Each row of a before or after table is a point. One or more steps were done to the points. Then noise was added and the rows were shuffled. The steps act on columns, c1 being the first. Write out the steps. A step turns or swaps two columns, mirrors them in a line or flattens them onto one, adds a multiple of one to another, or multiplies or shifts one. Angles are multiples of 10 degrees, from the lower column toward the higher: turns from -170 to 170, lines from 10 to 170 but not 90. Use the fewest steps. Two steps may share a column if one is a turn and the other turns, adds or multiplies; they go together, in the order done. Otherwise the lowest column goes first.
In the rows, zero is written as 128.

Before, 11 rows:
[[125  94]
 [133  80]
 [141 162]
 [ 80 106]
 [ 88 115]
 [165 158]
 [181 142]
 [ 78 106]
 [ 96 121]
 [ 98 105]
 [186 130]]
After:
[[ 77 108]
 [127 164]
 [172 159]
 [174 159]
 [158 141]
 [122  94]
 [ 97  92]
 [ 69 118]
 [166 148]
 [117 176]
 [152 151]]
Steps: turn c1 and c2 by -170 degrees

Before (13 x 3):
[[ 80  71 199]
 [111 136 147]
 [ 93 129 151]
 [105 123 127]
 [108  65 176]
 [123  81  98]
 [133 126 113]
 [158 150 168]
 [ 70 144 102]
 [166 103 121]
 [178 115 171]
 [109 137 147]
 [ 73 145 134]]
After, 13 rows:
[[125 133 114]
 [124 106 127]
 [ 81 124  99]
 [117 179 170]
 [135 112 146]
 [101 166 122]
 [141  71 101]
 [146  72 132]
 [ 66 108 176]
 [139 109 145]
 [ 71  82 197]
 [128  92 153]
 [151 160 168]]
Steps: swap c1 and c2

Before, 11 rows:
[[124 129  93 156 147  59]
 [ 88 184 167 136  82 187]
 [163 103  70 172 132 156]
 [170 161 189 164 124 157]
 [137 136 134 133 154  82]
 [165 127 123 141 193 124]
 [148 105 150 129 131 158]
 [161 136 157 180 120 132]
 [ 88 109 156 142 150 148]
 [158  79 140 111 182 136]
 [159 128 128 156 113  90]]
After:
[[176 133 215 113  92 133]
 [177 104 129 107 105 163]
 [184 129 183  97 172 121]
 [145 135 194 124 148  69]
 [138 106 208 111 126 167]
 [149  79 201  91 178 136]
 [160 129 153 139 131  37]
 [153 126 189 108  96  78]
 [169 160 250 101  97 167]
 [ 99 185 224 170  92 206]
 [139 113 216 171 147 156]]
Steps: turn c1 and c4 by -70 degrees; turn c1 and c5 by -30 degrees; shift c3 by 60; multiply c6 by 1.3

Before, 9 rows:
[[108 120  91 194 173 161 183 142]
 [137 102 159 147 182 119 128 123]
 [ 73 129 136 130 159 128 192 153]
 [119 159 155 138 147 169 130  81]
 [ 76 136 105 102  90 112 145  83]
 [ 85 129 100 106 145 163 125 126]
 [169 155 132 108  98 114 159 120]
 [156 128 193 100  94 168 159  98]
 [132 157 123 193 108 138  72 104]]
After (9 x 8):
[[143  75 144  71 155 118 127 124]
 [126 184  66 125 159 139  71 106]
 [129 128 171 169 178 168 160  97]
 [178 183 139 161 127 113 157 121]
 [ 86 144 126 173 103 112 144  83]
 [ 61 130 135 118  92 163 126 125]
 [ 73 131 138  96 130 128 191 154]
 [ 84 110  68  64 120 161 184 139]
 [ 91 189 138 107 155 170 129  81]]
Steps: add -0.7 times c6 to c1; multiply c2 by 2; turn c4 and c5 by 110 degrees; turn c3 and c5 by 60 degrees

Before, 9 rows:
[[184 161 118 104 118 153 113 105 132 118 164]
 [136 125  98  95 126  61 152 182  66 193  83]
 [ 92 159 112 139 113 140  75  61 118 107  77]
 [ 99  73 164 125 129 172 122 131 179 111  50]
 [154  75 130 111 106 156 101 128 144 129 155]
 [149 115 131 129 111 200 106 110 117 139 112]
 [119 128 165 166 144 121 119  97 106 109  87]
 [ 81 130 133 132 167 156  95  42 154 119 106]
 [136  73 114 134 182 128 121 123 142 103  87]]
After, 9 rows:
[[ 91  73 166 124 130 172  94 186 179 111  50]
 [ 76 131 134 132 166 156  96  56 154 117 106]
 [179 161 118 106 117 153 129  80 132 118 165]
 [155  75 129 113 106 156  74 109 146 128 155]
 [157 114 130 129 111 201  99 121 118 141 111]
 [170 126  97  95 125  60 149 213  66 195  81]
 [124  72 115 133 182 128  93 152 144 103  87]
 [109 128 166 165 145 121 117 126 106 107  88]
 [ 83 159 113 141 114 140  88  95 117 106  76]]
Steps: add 0.5 times c10 to c1; add 0.5 times c2 to c7; add -0.7 times c11 to c8
